Each wall is flat, endless, passes through zero and stands at right angles to its row. A trip goes straight from one point to another. Which walls does it cross, in order?

Walls:
(1): 14  38
(2): 32  -27
Trips:
-91  -45 to 3  7 -> 1
-7  -4 to -22  -1 -> none
-29  -43 to -1  39 -> 2, 1
34  -30 to -22  -19 -> 2

Walls:
(1): -49  -15  -42  -7
(2): -5  -18  2  -5
Trips:
32  -32  -19  -13 to 33  -10  8  56 -> 2
54  54  2  -20 to 15  29  38  6 -> none
48  38  -13  -4 to -41  54  -29  83 -> 1
-38  27  14  -23 to 48  8  -12  23 -> 1
-47  8  -22  59 to 34  36  1  -18 -> 1
9  -6  36  -47 to 15  30  -34  3 -> 2, 1
19  -2  39  -9 to 0  25  25  59 -> 2
5  -25  39  18 to 36  -21  41  23 -> none
17  0  -24  -3 to 8  -13  40  14 -> 1, 2
4  -7  -36  26 to -8  -46  -30  -19 -> 2
-4  -41  -2  -7 to -8  -14  -27  -38 -> none

Walls:
(1): 69  5  70  -45  -1  36  17  28  -25
(2): 20  17  13  41  -7  -17  6  23  -76
Trips:
-4  7  -26  -10  -11  -48  39  -11  -23 to 23  -21  -13  7  31  14  60  14  -16 -> 1
21  -10  16  -20  13  -92  -47  -36  34 to 13  20  -24  -34  -33  0  -40  -37  -12 -> none
12  42  -7  48  -4  -24  3  6  19 to -22  -16  22  4  -13  6  -18  22  40 -> 2
-8  -31  -33  -3  35  15  17  -20  33 to -9  42  28  -56  -16  34  -10  -19  -12 -> 1
-7  27  -20  -12  -1  50  53  28  -32 to -12  -60  -36  -6  49  -19  -35  -25  -15 -> 1, 2
22  52  26  0  8  -27  -18  -12  36 to 4  17  -1  -29  -1  15  -14  -6  16 -> none

Walls:
(1): 41  19  3  -51  48  12  -15  -28  32  33  -13  57
(2): 1  -6  8  13  6  -12  -28  41  -6  18  24  36
(3): -33  -15  -86  9  36  27  -22  -22  43  -31  -23  36
(4): 32  9  -1  -12  -61  -25  -31  -71  -21  -18  -28  -30
(5): 2  16  -59  -25  3  24  9  42  16  48  -35  -1
Trips:
-29  -28  -17  22  2  -31  27  -12  48  -7  19  -6 to -18  -6  -12  4  2  -27  5  46  12  15  24  -15 -> 2, 5, 3
8  2  -77  24  5  -3  13  -3  19  33  -4  67 to 31  -27  -22  4  -18  7  -24  22  21  -18  13  33 -> none
41  5  27  12  39  -44  12  -30  19  -32  -33  8 to -2  -18  2  9  40  21  -27  -33  -27  30  -29  62 -> 3, 2, 4, 5
-21  -16  12  -31  -36  -7  -1  -4  47  76  20  13 to -29  1  10  22  -13  40  -32  22  14  30  -6  0 -> 3, 1

Walls:
(1): -7  10  -55  38  18  4  -43  -46  40  31  33  -6  28  1  52  32  23  17
(2): -5  -22  81  77  -16  -9  -15  -21  4  19  -16  6  4  14  -44  23  -12  28
(3): 26  -32  42  40  20  -24  -20  40  -20  36  11  -40  -19  41  -14  28  -27  2
Trips:
-60  -33  -28  -9  38  -19  15  -37  11  -3  -13  15  -39  -57  -13  -1  -53  -21 to -16  1  -36  5  23  6  -11  -6  -27  5  -13  6  -20  -3  55  7  17  -27 -> 1
79  -41  -71  16  -29  28  -64  -18  -16  25  21  -36  -11  47  -16  -8  -20  -15 to 4  8  14  -8  -36  -8  46  -16  51  -28  0  4  7  23  -20  -49  11  -16 -> 3, 1
8  5  7  -20  7  62  -2  -42  49  63  18  9  20  3  -4  -3  -47  -4 to -48  14  36  11  -42  -30  5  -52  -33  19  20  12  -35  35  21  -10  -52  -26 -> 3, 1
-38  45  -6  -23  17  12  40  -22  37  23  23  -3  -8  -22  -23  44  -10  -1 to -18  -15  -22  -25  -24  -33  -15  -27  -4  -20  -11  14  -10  -36  26  45  -7  -23 -> none
24  5  -31  -28  48  -22  45  -10  4  2  6  -17  20  15  -26  -28  30  14 to 15  -15  -8  19  -3  2  54  -35  9  41  28  12  47  17  10  -66  -22  25 -> 1, 2
22  -18  -10  70  -18  18  7  -47  -19  8  45  2  -8  13  0  5  35  -11 to -31  -18  -7  -43  -17  0  46  9  -20  86  38  -94  5  26  -14  -21  -38  -20 -> 2, 1
-23  36  -30  4  9  -24  -7  -22  -38  18  22  -22  7  -19  -18  -4  24  8 to 19  20  -9  -13  15  2  -55  -17  4  0  -4  58  4  18  15  7  43  18 -> none
-15  -23  -38  35  -15  -24  -7  8  2  37  -12  -24  33  -41  21  37  -15  13 to 38  -25  13  49  1  12  7  -3  -38  -22  94  -32  -48  22  14  -7  20  -26 -> none
35  -67  49  -17  -5  22  -7  29  -57  -11  -68  24  15  60  -6  -13  39  26 to 7  -4  -48  5  11  -34  25  62  28  -6  -18  -10  -38  -27  -11  -58  51  -5 -> 2, 3

Walls:
(1): -10  29  -50  15  6  29  -22  -56  -32  46  -13  -32  -11  16  34  -13  -27  -31  -18  -10  13  76  24  25
(2): 23  -4  52  10  29  -4  20  -7  -29  -14  36  29  5  13  -35  -54  -22  34  -42  -34  2  15  53  -11
(3): -22  -21  14  3  -6  30  -23  49  -56  6  -41  52  -4  2  -8  -21  21  36  -79  -35  -1  -18  -1  13
(4): 61  -19  36  2  3  13  -11  -33  9  11  -19  15  38  60  3  0  -48  -4  2  -19  7  6  60  -8
(5): -24  22  -15  -21  36  21  7  3  -28  12  17  22  61  12  13  -12  18  -5  15  -18  0  -28  38  -28
(6): 44  -7  33  35  -4  17  33  6  25  59  50  -14  34  -31  -16  -13  33  -18  -21  -5  -9  -2  19  14
(7): 24  28  15  11  -8  -36  -66  -17  -9  7  67  -10  -37  -21  -35  -28  51  -60  61  -96  20  27  15  -35
(8): -25  41  0  12  1  -10  -12  21  -6  14  13  0  8  13  26  9  4  48  15  -11  -17  -33  49  19
Trips:
41  -25  12  35  -18  -37  -3  21  -27  -26  -19  -22  24  -14  -37  -37  13  3  -35  -14  32  2  3  58 to 26  22  4  -15  2  19  17  16  9  38  -16  39  16  23  -1  -15  -18  -58  -47  -1  32  14  -68  -18 -> 7, 1, 2
14  -32  9  -27  -37  -54  -17  -14  11  13  -27  -6  5  2  -13  -10  -73  7  18  -2  -11  -14  -12  -30 to 43  -6  -11  21  3  58  26  -75  31  35  17  -36  -3  40  -15  -1  42  33  -87  26  6  32  7  24 -> 2, 1, 6, 3
-77  -35  -12  29  11  -53  30  -23  1  7  32  25  6  -25  -25  -30  17  -47  52  -12  -16  -37  -45  -24 to -10  2  5  37  43  -9  -30  -35  -3  16  -20  -40  13  22  -11  -6  32  -55  29  28  -9  22  3  -5 -> 1, 4
-46  -39  45  -25  51  -7  -28  -36  5  -13  25  -34  -55  -22  5  -54  -20  3  27  6  7  -6  5  8 to 23  55  -64  -22  17  3  7  -9  6  -7  -4  -39  23  28  -27  -46  -3  -31  -4  17  36  6  5  -64 -> 5, 4, 2
-41  7  4  22  -29  -22  -27  -2  -7  51  14  11  9  -55  -46  -15  45  -40  -13  8  52  -29  -48  22 to -30  4  -13  14  -9  -7  25  -51  83  -35  -60  4  58  23  -84  -19  9  -1  2  50  66  45  -18  -8 -> 3, 7, 6, 4

Walls:
(1): -17  -14  -2  -41  -24  37  -37  39  -15  -3  -42  -22  -8  36  -22  14  -8  -48  -47  -5  23  37  -10  -6  26  39  2  -36  -19  -13  57  44  -5  -11  33  -8  17  -17  -3  19  25  11  -25  -27  3  54  10  -9
(2): -21  77  -12  22  8  -17  55  68  4  -54  -6  41  -38  -33  -8  -66  8  31  -33  34  11  -20  40  36  -25  -20  -50  8  -35  48  -17  -35  5  38  -13  -38  33  -11  1  10  -8  12  -51  -13  -60  -31  -43  -36
(3): -6  34  -38  -30  -5  -53  -12  -30  7  17  65  53  -13  37  -26  -5  32  21  59  -41  0  66  15  -35  -32  23  3  4  11  -2  -13  -18  6  51  13  20  -14  18  -27  10  -23  29  15  18  -19  3  13  -19
(4): -19  -19  15  8  63  -9  72  -16  6  37  66  46  1  38  31  -9  13  -1  -11  -53  23  24  27  -7  33  -39  -26  -21  36  23  0  -10  41  -87  -47  48  31  -53  38  40  -50  9  -64  -43  51  42  -20  -45
(5): -45  -2  12  74  -60  57  -28  0  2  -9  7  33  -7  8  22  10  2  -34  28  -1  51  30  9  43  21  28  26  2  22  -53  -13  23  -20  -10  -18  13  5  -30  71  -36  -40  22  -27  21  -9  14  23  38
(6): -8  -29  2  11  27  -11  -46  -37  -32  38  -4  -29  -8  36  6  -34  -1  -56  -16  24  6  -33  6  -5  -46  -25  49  -13  8  45  24  -21  -46  -1  -4  -21  -28  -14  -62  -25  -13  16  -9  35  9  16  0  14
Trips:
-26  23  18  1  3  8  -34  -4  35  -32  -8  72  -33  -31  -7  25  -9  18  11  3  -38  1  -52  3  38  -9  7  -37  -30  -28  1  8  -15  -4  24  12  -3  55  -4  9  -4  19  14  3  -25  -32  -38  29 to -25  19  -25  -19  25  0  23  17  -1  25  21  55  -19  -9  -17  -23  -24  -39  -37  15  -25  -7  -1  -28  17  -1  16  12  -18  -69  -24  -46  -37  -38  13  50  -13  -2  -24  -11  19  31  1  10  -2  -27  -53  86 -> 6, 4
16  -32  -14  -56  -5  17  -18  26  -5  6  -35  4  29  20  -21  14  -54  -78  -1  -8  -77  -8  51  44  -14  -35  13  -12  -17  15  2  34  -18  -17  40  -1  -19  37  -24  69  -7  -19  -32  12  -6  62  5  -25 to 14  -6  -17  5  33  61  50  -7  -24  -8  -14  -2  48  33  7  6  -7  -26  8  18  -28  31  -38  32  -70  81  -41  -29  36  -17  34  0  -3  -42  35  -95  27  -12  9  44  -18  -3  31  -6  14  0  -33  -14 -> 4, 6
13  -29  -7  -45  5  -15  25  9  6  -39  5  0  -24  -15  33  -14  -1  36  -17  20  25  48  -5  -24  14  34  -42  23  -4  55  -4  -58  -13  -8  26  44  -16  10  12  -2  12  -2  -18  30  -16  35  -6  -26 to -33  25  -2  16  -5  0  1  5  -2  -9  -14  -7  17  1  45  -30  -2  -19  25  -17  7  30  28  36  23  62  33  58  -7  63  -7  -25  -39  -8  86  34  -10  68  -6  33  -10  9  -7  41  -32  11  50  13 -> 4, 5, 6
2  16  22  -27  16  29  -47  31  -10  -5  -37  -31  -40  -17  5  52  -41  -29  -4  30  17  -27  25  9  13  33  -36  -34  -42  30  -8  -34  -36  -30  52  -41  13  -26  8  -20  18  -9  12  -34  -2  10  28  22 to -62  -12  32  -4  -44  1  -6  -15  15  -50  -10  -37  -4  -21  -24  -38  16  -16  -2  -14  -34  -28  41  32  -9  -7  21  -13  41  -26  -41  -5  -1  -49  -19  -40  40  -4  17  -9  -11  19  -11  28  6  -5  -22  -2 -> 5, 1, 4
-37  28  -15  37  46  -21  -10  -11  -37  55  9  -16  -5  17  5  -5  -24  -8  34  3  -44  24  -30  48  -17  26  -12  -10  -77  -39  28  -18  -40  -24  23  -9  -11  23  10  18  10  -21  19  15  28  -32  -4  8 to -1  0  39  -8  -11  3  0  13  -4  -61  20  -5  -7  -13  3  15  -46  37  9  -22  -15  46  29  53  -13  51  -8  -12  25  -9  37  -17  -6  -19  -1  10  -21  31  -60  -9  15  30  17  -13  56  32  -31  16 -> 1, 6

Walls:
(1): 2  11  -56  36  9  25  5  -40  -31  27  -10  -3  -1  12  -45  4  -36  36  47  -48  -24  -31  -20  40  0  47  41  12  18  -11  9  23  -37  25  36  -25  -19  -10  -16  40  -5  -16  50  25  -68  -5  -55  -36
(2): 12  -23  -24  -14  10  43  -1  65  -29  69  20  28  40  7  47  -9  -43  -8  -30  30  -35  -21  3  35  8  14  11  -34  1  -65  15  10  -17  -38  90  -7  -8  -1  60  23  43  -44  41  23  17  -13  -18  -26
(3): -30  1  0  24  25  -6  -4  58  -31  -8  -16  2  -9  10  20  -14  0  31  22  -10  -46  58  -11  30  56  -45  45  47  -30  -36  4  73  -1  10  21  -61  25  -5  -26  -47  -11  38  -36  -79  5  15  -13  -15
(4): -14  -11  -44  -32  16  -55  27  -16  -13  22  -24  -31  46  9  32  -35  31  13  -47  -6  37  0  11  65  55  26  19  42  52  -5  15  1  19  1  -21  -43  -1  16  5  -30  29  -4  -50  21  -19  45  13  -7
(5): 50  -46  65  31  14  -13  -42  7  -55  -23  -19  -28  -7  -3  66  3  29  21  17  7  32  40  -9  -31  -7  0  47  -12  -21  101  -37  52  19  -12  -20  41  21  14  40  -4  27  4  -12  -11  36  -53  -7  -9
Trips:
-11  17  8  -45  -33  -23  -18  40  -46  -4  55  40  -34  -36  -59  51  -16  5  21  0  21  38  14  -42  -52  -52  36  -4  -28  21  -49  2  1  -3  26  -2  -42  -4  -38  -30  39  12  -36  -62  32  -6  -5  -66 to -8  -21  27  16  -20  31  2  -39  -33  -30  1  32  32  16  -4  31  -44  -17  -59  -36  1  -39  10  -10  9  17  8  20  -32  16  59  39  4  25  -35  -32  13  4  -2  57  64  0  53  27  -38  -34  -20  -1 -> 1, 2, 3
50  -54  60  23  35  7  -13  -8  25  -26  -33  -2  -22  39  12  22  42  15  43  -12  28  49  29  28  -29  6  -28  51  13  4  9  -38  -22  26  -2  -25  21  35  14  1  -7  -21  21  8  18  18  -18  30 to -6  -17  4  0  24  8  -13  -25  36  -30  13  -26  67  22  26  -13  -65  5  -21  17  6  42  4  -4  42  -11  -36  19  11  -6  -55  -10  -18  3  17  10  -48  16  -66  9  2  -53  22  35  -71  -8  1  -23 -> 4, 1, 5, 2
-12  42  1  18  5  22  8  18  46  7  -4  -30  -27  17  -25  -17  5  -29  -2  45  48  -16  11  11  44  -14  -3  -11  33  -4  -45  17  -38  -24  4  28  -12  -1  7  -8  -5  2  -57  24  25  -11  -3  2 to -22  10  -1  -7  -52  -1  1  -6  -10  26  4  31  -7  1  -21  -17  -6  -15  -18  6  12  -28  -48  27  -6  22  22  -12  41  29  -11  -1  -7  -15  0  -28  -10  -17  45  -5  -31  -53  34  14  -35  -15  -8  6 -> 2, 1
-73  -6  18  -20  -10  -2  14  51  9  -34  -39  -49  -24  0  5  -15  -17  -10  -4  -33  -3  -2  -34  64  -21  -6  10  -8  -2  34  5  -25  -12  20  -5  44  28  -36  -14  4  9  0  -9  -39  21  18  -2  -15 to 18  -25  18  -1  -16  -26  -19  19  -20  2  -4  -24  90  37  13  -6  30  -55  4  44  53  -44  -9  -14  -5  -38  24  2  8  -28  8  0  19  47  10  9  -14  4  2  -5  -9  -15  0  -32  3  26  -12  18 -> 2, 3
8  -11  5  -43  -11  -27  2  0  -9  -7  31  -45  8  33  -10  17  -4  -9  -35  -41  57  -33  -21  14  19  62  -7  57  9  7  -18  -49  -40  24  49  -10  21  42  -51  21  5  -20  -58  -38  -10  -4  24  71 to -12  64  -27  -19  -24  8  -32  35  -4  23  -11  -3  -33  18  -21  64  31  2  -35  49  1  12  22  -30  5  -81  -58  52  -15  18  -21  -11  -27  38  3  -25  35  -18  11  27  5  22  27  14  9  20  17  -26 -> 3, 4
18  17  27  -13  -2  14  -33  31  -1  21  6  54  -56  -66  -43  -18  -16  7  26  -28  1  -28  -26  24  14  -42  -12  21  -10  13  -39  -24  -11  -20  55  -4  -36  -4  1  -63  -21  -16  25  37  -9  -89  -16  34 to -37  19  47  -24  6  11  10  2  -10  -16  -19  13  13  -32  -23  -11  -14  12  -27  -20  -19  23  19  -37  15  41  46  -18  60  4  -41  19  16  -11  68  -30  -17  13  32  2  7  35  29  4  21  13  -10  -84 -> 3, 5, 4
-1  31  4  -1  7  1  22  -49  0  45  12  43  -12  -34  -27  7  30  -55  17  18  20  4  -7  -9  -23  -10  0  -29  -9  -32  45  -15  -5  -8  -29  -25  -8  -8  -31  -28  26  22  1  -13  32  1  -9  36 to 18  -54  7  -44  35  26  5  -8  36  -3  6  22  11  13  -14  -31  -1  46  52  -22  73  -14  -52  9  -28  -2  -2  18  -2  -21  32  33  -18  -25  26  3  -8  -13  8  5  -34  8  -25  24  -26  4  -17  -19 -> 1, 4, 2

Walls:
(1): 14  41  -26  0  21  9  16  -26  -45  -15  33  25  -4  18  22  2  6  -10  -35  -11  -15  -86  -30  23  -40  -49  10  20  -40  -42  40  -26  -1  7  29  49  35  41  -17  -29  -25  -2  46  41  -34  29  5  -19
(2): -26  -21  -2  6  1  2  0  16  27  11  -26  -24  -26  9  45  49  -30  -4  31  6  -14  31  -31  -37  -1  -18  23  -10  4  -26  -16  16  -1  14  25  36  4  2  40  -24  -4  35  27  -11  62  25  -26  1
(3): 56  14  36  20  -20  -34  10  19  -21  21  2  7  -15  -10  11  11  -9  -13  13  27  10  -2  67  64  6  -53  48  -10  -12  78  -12  4  -19  -22  47  -6  -8  5  7  27  34  -27  30  16  -43  40  16  19
(4): 28  37  51  12  21  -18  -31  -68  -22  28  24  -4  -9  62  49  -12  -15  -15  2  -26  35  10  21  41  27  25  -56  9  -10  -2  40  25  27  6  65  -7  19  2  15  34  49  -12  -6  -15  0  -11  15  -20
(5): 49  -1  42  -5  26  1  43  29  63  13  -10  -85  0  25  -20  -21  10  -18  9  11  43  -14  -28  1  -7  18  -3  -6  27  47  -4  0  8  -5  -13  -7  -24  30  -29  8  35  -42  3  -28  30  28  6  17
(6): 26  -23  3  -44  -26  -49  -1  23  -10  -5  15  26  -30  -24  -3  24  12  -49  37  -59  -45  -9  -13  -24  25  41  27  24  -47  -29  28  16  -42  -24  -15  24  -1  11  -28  7  18  4  9  -9  4  -5  -35  -22
Trips:
-32  0  -41  -28  -52  47  -46  66  -50  -55  -28  0  35  15  -25  -4  -18  -33  41  15  -5  17  -20  -31  -52  -13  -36  45  23  10  -25  -42  -12  5  18  12  -22  -13  -24  9  21  -32  57  38  33  -46  -41  -17 to -19  33  -14  -7  25  -6  -5  -21  5  -20  -17  -12  -1  -15  34  -26  -31  13  26  -13  21  22  -32  -4  -21  -27  23  -11  -38  -10  -21  -12  23  -18  -35  16  31  -39  -3  51  40  -11  -6  1  -25  12  2  -20 -> 1, 6, 4
-19  28  -47  29  21  1  -12  -33  6  6  41  -17  11  -24  -4  21  -23  44  9  -11  -33  17  17  -53  17  -14  -66  11  -29  45  34  21  6  5  -25  -17  10  10  28  12  -13  -31  20  -2  19  15  4  29 to 40  -21  15  6  42  -57  -6  -47  -12  2  15  -49  -22  -44  -63  -29  -44  -51  -14  27  10  53  15  -28  -33  7  -49  -83  -16  -27  2  -37  -63  59  -49  42  7  -22  -25  -11  -74  -8  -64  -42  39  26  33  62 -> 4, 5, 2
-2  10  20  19  38  16  40  -8  -38  10  -53  11  9  30  -32  23  -10  -24  40  72  -16  24  -35  -21  45  -5  11  2  -31  -18  -46  7  10  -54  -57  -22  -16  32  -42  -28  23  2  0  38  9  -37  7  -53 to -18  0  20  0  13  74  -55  -4  -21  -9  -61  5  29  43  31  51  19  -18  8  42  18  -36  -13  -18  17  0  14  19  -11  39  25  9  38  -10  -37  -8  63  -33  13  12  -31  -38  -7  -21  -4  -53  54  0 -> 6, 2, 5, 4
15  -7  -3  12  10  -8  14  -9  36  15  -21  -16  45  -24  -28  -14  -90  10  -4  -1  20  -13  46  -13  -4  2  24  -53  24  45  -11  24  -1  32  -27  -2  -4  -1  0  57  23  38  -32  -72  24  -38  -23  -19 to 26  33  17  -19  44  11  11  -35  9  4  3  11  -22  -4  1  -2  -35  24  39  15  29  0  -29  2  17  25  5  -7  56  -6  4  23  20  21  5  48  -17  21  -13  -63  5  14  35  18  29  12  -2  34 -> 4, 3, 1
-6  -31  45  -4  -33  -52  19  -24  -42  -11  11  23  5  -4  -41  38  25  32  -26  22  -15  -3  -6  17  -10  -48  -20  -14  29  52  -56  -18  11  22  -39  39  -41  17  -7  -69  -10  -14  -71  -39  12  -67  23  -21 to 0  7  -36  -20  -25  -3  -52  17  -11  -44  -3  -29  -27  -3  -17  43  14  44  -33  -58  48  23  11  22  -9  30  -13  -5  -1  -59  -11  -7  54  -54  34  -23  18  -16  -2  -8  51  -15  -5  -11  36  14  -6  -7 -> 4, 6, 2
-32  33  -13  -13  -10  2  27  -9  -8  15  -20  8  13  -27  22  -12  0  34  54  53  37  -81  1  -14  -57  -60  8  19  -16  5  24  -2  11  -37  3  15  9  -44  12  2  31  7  18  9  29  12  92  1 to -24  13  4  38  -30  -6  0  -59  7  -23  24  -53  -16  -23  -1  10  28  55  11  19  -18  -11  -37  -24  7  -11  21  82  0  -1  -2  -23  -22  -20  11  -21  23  35  0  -11  7  18  22  12  -63  9  48  31 -> 2
